Rows are points. The window is the flat piece filled in between its corners: a triangle in 3 columns, a solid with four corners in 4, and so on. A path goes straight from each point to the next, and from the last back to the first. After which points does the path pass through the window?
In the rows, zero is written as 128.

Window:
[[104  99  90]
 [181 159  86]
 [ 98 135 186]]
Path:
(1): [ 99  47 130]
(2): [113 137  73]
(3): [134 173  59]
(4): [129  59 100]
(5): [153  89 131]
(6): [ 99 141 133]
(7): [ 65 122 145]
(8): [143  71 113]
(9): [126  72 140]
(10): [ 72 144 176]
(11): [ 85 186 144]
(12): [120  48  61]
(13): [147 119 113]
(14): [129 159  43]
(15): [ 63 156 147]
(16): [126  48 117]
Through the window after points: 1, 5, 11, 13

Window:
[[ 96  80 163]
 [ 93 127 109]
 [136 143  60]]
Path:
(1): [ 68  60 129]
(2): [114 104 196]
(3): [155 103 183]
(4): [ 62  73 142]
(5): [ 95 102  94]
(6): [165 128 138]
(7): [107 100 165]
(8): [121  98  42]
(9): [ 68 139  52]
(10): [153 133 126]
(11): [160 167  75]
(12): [101 107  57]
Through the window after points: 3, 11

Window, 4 rows:
[[115 111  99 146]
 [154 226  80 154]
 [146 156 168  99]
 [153  93 121 129]]
Path:
(1): [155 224  41 130]
(2): [147 192 154 173]
(3): [157 130 201 142]
(4): [141 141  72 101]
(5): [ 99 104 100 102]
(6): [176 188 104 203]
(7): [148  99  86 179]
(8): [100 143 108  98]
Through the window after points: 1, 3, 5

Window (6 x 6):
[[ 89  97 147 190 112 124]
 [ 38 167  78 153 152  67]
 [150  65 116 110 148 106]
 [152 133 165 141 143  95]
 [194 121  73 141 176  81]
 [ 93 248  97 106 104 123]]
Path:
(1): [113 113 104 201  97  68]
(2): [102 170  82 172 117  36]
(3): [ 75 121 100  99 172 162]
(4): [161 167 118 159 201  93]
(5): [159  70  87 103  66  89]
(6): [115 185 121 138  96  82]
(7): [123 116 150 154 152 125]
(8): [158 179 166 159 188 154]
(9): [116 120  84 134  99  41]
(10): [ 99 168 127 183 116  67]
(11): [100 119  81 109 187 152]
(12): [ 92  82 182 116 164 190]
Through the window after points: 4, 6, 12

Window:
[[160 182 184 167 169 102]
 [177 197  85  97 146  18]
 [122 127 167 152  93 201]
 [ 65 151 140 180 150 219]
 [119 106 135 195 116 152]
 [132 126  92  89 199 120]]
Path:
(1): [101 115 113 104 182 126]
(2): [ 77  77 170 165 152 141]
(3): [156 189  97 146 166 186]
(4): [148 149 132 169 134 184]
(5): [ 87 114 131 117  91 166]
(6): [119 168 178 122 195  69]
(7): [157 174 122 171 159 127]
(8): [189 165  86 103 196 112]
Through the window after points: 8

Window, 8 rows:
[[146 122 154 177 140  68  76 102]
 [176 173  73 133  82 200 172 167]
 [ 89 129 136 154 103  99 148  63]
 [153 149 168  64 151 163 109 180]
 [114 124 135 169   7 141 162  62]
 [131 105 116 111 109 109  95  97]
 [151  67 122 172 154 130 121 154]
 [ 74 158 131 211 124 113  21  88]]
Path:
(1): [150 122 144 180 132 115  98  97]
(2): [ 87 126  73 165  66 128 128 142]
(3): [ 93 114 114 140 101  81 144  84]
(4): [166 130 156 140 126 157  63 104]
(5): [129 123 140 149 121 132 108  65]
(6): [148 132 105 145 101  73 111 188]
(7): [128 152  81 144  86 152 199 177]
(8): [170 157 103 137  92 181 127 120]
(9): [166 117 154 136 124 155 134 110]
(10): [129 126  95 142  79  96 133 138]
(11): [163 112 144 140 129 101 114 163]
(12): [ 86 187 171  69 156 205  73  67]
(13): [172 112 126 164 120 154  76 103]
(14): [131 149 122 138 110 105 138 136]
(15): [ 38 136 156 165 104 101 135 154]
(16): [157  92 125 178 127 123  76  86]
Through the window after points: 3, 5, 7, 11, 13

Window:
[[ 70  79 169  97 176 128  67  80]
 [140 233 194 186 119  81 249 154]
 [145 138 112 122 131 190 183 101]
 [141 178 103  63 229 178  44 140]
 [143 107 175 122  58 164 160 158]
 [155 115 175 115 202 113 153 189]
 [ 90 144 121 140  90  70 198 139]
 [146 125  83 191  97 158  95  52]]
Path:
(1): [ 84 142 163 196 104 152 189 147]
(2): [211 183 120  87 144 125 137 122]
(3): [174 166 117  67 183 156  54 122]
(4): [ 75 150 101 150 185 168 128 133]
(5): [ 69 142 115 159  93 145 172 166]
(6): [169 148 157 102 144  38 190  97]
(7): [155 151 130 122 129 130 173 101]
(8): [ 78 129 147 145 126 146 169 152]
(9): [116 135  91 152 135 185 120 134]
(10): [194 148 170  97 189  80  85  67]
(11): [203 132 175  81  93 122 120 144]
(12): [ 92 118 132 156 180 122 154 136]
(13): [118 142 127 137 168 157 113 176]
(14): [147 145 142  83 140 149 122 122]
(15): [184 200 133 121  67  51 175  78]
(16): [ 64  99 112 170 136 154 157 147]
Through the window after points: 3, 5, 7, 9, 11, 13, 15

Window:
[[ 84 154 164 135 118 200 175 111 141]
 [ 80 110  98  83 140  72  76 117  74]
 [119 139 130 136 174 139 164 107 193]
 [148 126 100 118  78 157 179 146 171]
 [140 190 212 111 135 141  80  95 132]
 [158 134  47 137 136  93 115 112  75]
 [130 142  67 149  63  54 148 104  99]
 [108 119 249 135 162 168 137 133 133]
 [147 105  83 145  69 126 130  70 133]]
Path:
(1): [117 119  98 170  98 130 129 169 125]
(2): [121 152 191  63 122 162 158  33 117]
(3): [123 150 163  81 173 132 170  88 120]
(4): [111 140 137 168  59 164 120 114 163]
(5): [119 165 130 162 135 166 126 151 154]
(6): [130 121 161  95 136 124 116  70 132]
(7): [143 134 160 118 148  94 163  32  65]
(8): [ 91 116  81 110 106 119  87 147 129]
(9): [126 131 111 165  96 115 106 111 157]
(10): [123 141 122  90 144 125 174 114 130]
(11): [149 138 143  75 142  97 135 111 123]
(12): [111 135 121 206  95 160  84 108 117]
Through the window after points: 7, 9

Window, 11 rows:
[[ 97 118  86   7  70 116 195 123 115  82 137]
 [120  63 112 182  98 124  54 143 113 157  74]
 [170 137  83  90  24 164 197 138 137 108 139]
 [229 111 202  50 101 155 148 123 132  48  98]
 [ 97  68 226 107 186 120 186  98 161 157 149]
 [134  68  32 123 192 119  86 152  78 110 120]
 [114 130 152 146 111 125 112  80 119 123 187]
 [ 89 126 108 103  34 144 146 208 181 110 166]
 [162 173 125 118 135  86 104 112  65 165 161]
 [138 164 145  84 180 112  92  71 165 162 164]
 [ 98 187 125 115 116 111 183 157 220  62 128]]
Path:
(1): [104 144 151  81 101 178 150 110  45 187 131]
(2): [132 132  94 121 108  81 117 140 162 110 163]
(3): [166  76  59 134  80  56 160 123 123 106 177]
(4): [ 89 133 122  68  80 152 144 163 149 107 132]
(5): [108 127 117 100 132 150 134 134 125 141 145]
(6): [146  74 137 131 106  64 136 155 146  94 150]
(7): [182  94 164  72  89  95 124 100 158 104 117]
(8): [185 132 168  80 127 168 142 135 118  75 116]
Through the window after points: 3, 5, 7

Window:
[[ 77 122 115  63  79  78 199 140 160  97 206]
 [ 79 102 145  76 102  73 220 118 137  96  85]
 [156 203  89 150 128 188 124  76 118 156 151]
 [111 201  95 118 103 182  66 137  59  79 139]
 [149  69 159  41  49  78 175 145 177 105 112]
 [ 98 120 134 202 146 163  36  93 138 170 170]
 [132  65 156 105 179 116 174 168 145 128 195]
 [139  70 110 101 131   7 176 175 189  75 152]
 [ 95 115  68 134 196 207  71 109 183 176 153]
 [110  73  83 148 139 107 129 188 135 199 168]
 [118 123  88 188  92 213 115 117 130  94 138]]
Path:
(1): [ 95 219 113  78  69 136 214 169 231 119 151]
(2): [143 158 161  91 123 116 172 166 186 126 114]
(3): [ 88  84  86 112 118 108 111 112  98 116 188]
(4): [133 115  96 160 116 173 118  89 107 144 152]
(5): [119 188 111 144 125 165 111 129 161 121 148]
(6): [110 174 114 149 103 175 151 142 160 120 177]
(7): [142  93 103  99 156 124  95 117 109 139 157]
(8): [146  40  74 126 200  79 131 110 109  85 242]
(9): [ 97 136 108 129 120 137 134 143 168 131 140]
(10): [106 156 140 174 153 184 134 221 146 137 147]
(11): [138  77 103  57 109  75 135  82 115  98 170]
(12): [117  77 122  90 118  99 154 128 110 106 135]
Through the window after points: 4, 10

Window:
[[106 135 196 136 205 146 149  83  84 221 124  95]
 [171 139  77 161 103 204 197 153 123  68 125  95]
 [212 159 192 206  73 133 134 105 231 106 143  90]
 [ 89 104 207 165 123 113 130 110 156  46 102 192]
 [123 156  88 142 110 142 144 191 196 147  93 148]
 [ 51 179 185 101 103 112  76 129 112 100 146 175]
 [135  71 117 102 172  31  60  60 136  91 149  71]
 [ 88 106 113 119  81 152 147 103 129 139 112  95]
 [ 82 114 135 192 113  92 114 212 179 139 148 153]
 [140  90 105 162 139 189  88 196 112 244  92 117]
 [ 75 152 126 154 109  37  77 143  92 146 123 199]
 [148 105 149 104 134 200 200 145  89 180 165 202]]
Path:
(1): [114  79 146  84  64  99 170 203 113  79  34 164]
(2): [148 115 174 120 115 127 147 185 119 147 119 137]
(3): [ 96 147  79 147 129 152  97  80 131 146 152 120]
(4): [174 197 146 221 146 174  88 113 204 183 158 159]
(5): [110  60 177  92  75  81 166 148  92 103  91  74]
(6): [130  88 192 126 151  71 178 199  50 162 103 136]
(7): [100 163  93 151  95 171  95  89 176 125 156 200]
(8): [117  94 103 134 160 115  84  85 128 119 160 117]
(9): [146 114 190 108 106  46 149 169 141 138  86 103]
(10): [113 142 200 122  97  89 110 199 124 113  86 105]
(11): [ 91 135 136 144 139 126 117 100 111 159 138 158]
(12): [111 149 136 198 145 143  72 112 158 160 171 149]
Through the window after points: 4, 6, 8, 10

Window, 12 rows:
[[136 166 155  79 106  85 108  82 133 126 122 114]
 [134 128 131 143  79 168 156 179  91 119 120 139]
 [ 93 137 104 162 114 156 107 174  85 137 132 150]
 [152 112 103 115 144 123 121 165 115 110 118 148]
 [ 99 123 135 153 118 172 149 150  79  76 156 160]
 [145  96 110 166 104 170 116 117  89 105 119 127]
 [130 158 100 125 105  74 149 117 107 109 138 107]
 [ 92 133 115  80  93 103 146  93  76 103  94 125]
 [127 172  87  78 110 131 133  95 133 109 123 110]
 [212  86 102  82 166 141 172   7 107 215 140 136]
 [160  41  96 109 130 155 154  83 136 185 166 132]
 [ 99 147 134 106 137 118 153 113 108 110 102  76]]
Path:
(1): [118 108 108 121 103 127 132  97 125 137 116 176]
(2): [165 146 125 117 124 162 147 177  56 101 145  75]
(3): [156 120 123  89 120 130 130  79 102 143 133 104]
(4): [130 122 104 117 137 120 148  96 129 141 135 146]
(5): [132 145 116  97 106 127 138 100 152 128  95 139]
(6): [128 127 110 110 126 109 123 119  50 104 169  94]
(7): [132 159  91 123 118 136 158 148  59 139 154  80]
(8): [115  91 124 125 109 140 134  98 115  98 104 158]
Through the window after points: 5

Window (14 x 14):
[[192 113 114   7 120  96 165 126 154  99 111  68 150 123]
 [162  86  78 128 125 130 161 133 106 112 147 130 127 161]
 [109 130 108 142 174 113 168 179 108 159 135 120 108 123]
 [ 74 131 189 134 145 110 157 145 208  95 113 154 127 174]
 [177 167 166 134 111 162 109  91 118 211 138 137  61 163]
 [133 105  94  35 165 155 182 190  63 146 186 104 130 109]
 [162  54 188 150 124 143 123 157 106 174 121 110 153 156]
 [119 122 156 130 183 155 169 139 110 184 130 127 192 139]
 [ 89 123 142 170  67 120 165 156 146 143 135 162 123 145]
 [ 85 134 111 114 125  79  67 172 133 118 194 124 139 169]
 [ 86 135 150 109 110 130 108  98 165 105 124  90 123 139]
 [ 81 157  98 119 128 112  86 148 108 140 114 153 100 199]
 [ 65 153 121  63 186 135 144 150 155 211 161  95 106 184]
 [179  90  91  85  79 134 112 125 197  84  91 148 124 122]]
Path:
(1): [111 109 134  98 105 103 131 122 140 145 119 150 125 162]
(2): [135 147 131 153 124 177 139 162 166  95 144  91 130 134]
(3): [159 142 111 124 122 174 130 170 152 159 130 130 155 185]
(4): [ 95 106 116  71 135  78 126 126  96 127 150 110  98 123]
(5): [142 100 158  85 153 121 157 105 144 172 177 157 106 136]
(6): [114 132 109 109 125 127 133 172 144 124 111  87 141 150]
(7): [154 145  96 126 128 148 141 182 106 124 120  93 165 159]
(8): [107  90 165  93 131 122 131 123 139 147 145 122 113 138]
(9): [106  89  88  63 133  71 116 132 131 167 131 148  80  80]
(10): [116 134 141 125 113 142 155 148 152 139 135 120 138 172]
(11): [ 84 193 134 134  93 136 136 214 167 151 145 109 150 174]
(12): [106  96 128 125 149 124 109  97 110 137 131 143 101 154]
(13): [133 105 111  78 155 121 106 145  94 152 175 147  98 116]
(14): [106 136 120 104 126 124 142 168 128 130 151 103 146 169]
(15): [164 157 138 108 133 144 148 137 125 158 124  82 152 164]
(16): [106  54 104  53 140  97 147 158 146 118 153 196  70 113]
Through the window after points: 7, 9, 13

Window, 14 rows:
[[ 92  73 128  89 113 160 158  72 138  89 113 166 139 138]
 [186 129 109 156   7  40 113 181 117 158  73 114 212 177]
 [106 115 145 141 151 124 102 122 116 155  99 129 129 112]
 [113 116 156 117 108 153 142 148 107 123 143 159 183 119]
 [130 173 129 106 138  50 137 121  93 117 138 130 109 110]
 [119 150 129 140 116 126 106 103  76 106 117 124 106  92]
 [159  94 169 137 118 111 121 150 121  79 133 110 135 170]
 [187 125  93 110 151 117 119  87 124  99 102 178 131 148]
 [136 121 105 112  81 114  88 133 145 137 128 150 109 107]
 [ 89  99 108 142 144 161 174 138 123  78 148 159 133 157]
 [164 167 105 132 114 114 178 108 127 152 135 106 165 125]
 [123 143 155 127  91 135  92 146  99 154 107 122 138 183]
 [101 153 156 147 108 134  97 109 148 117 107 155 138 127]
 [103  93 120 110 138 125  94  80 119  94 164 140 164 142]]
Path:
(1): [139 116 115 115 109 118 105 148 145 112 104 124 147 128]
(2): [126 124 154 164  82 127 137  92  84 142 138 168 164 169]
(3): [164 136 145 169  73 141 139  84 102 110 167 185 113 131]
(4): [116 123 139 113 130 110 114 149 119 116 109 113 145 157]
(5): [132 122 113 124 111 105 117 126 141 102 105 130 170 133]
(6): [153 119 131 139  83 129 131 122  96 154 137 144 146 157]
(7): [134  70 131 207 113  88 102  99 104 116 181 153 160 143]
(8): [115 155 130  63 128 146 125 118 132 111 100 120 140 137]
(9): [132 142 122 127 117 122  99 137 113 113 103 121 138 118]
(10): [127 121 138 139 125 101 149  66 120 142 140 163 111 156]
(11): [100 116 160 180 100 101 118  86 134 109 157 168  96 156]
(12): [127 154 131 118 114 136 112 128 133 126  97 132 165 121]
(13): [109 131 120 130 122 126 113 108 116  78 109 118 136 128]
(14): [130 124 140 123 105 133 131 102  87 142 130 158 113 103]
(15): [119 132 118 186  82 103 122  77 111 155 159 148 130 125]
(16): [125 115 130 105 118 141 109 133 131 113 110 138 144 138]
Through the window after points: 3, 7, 11, 13
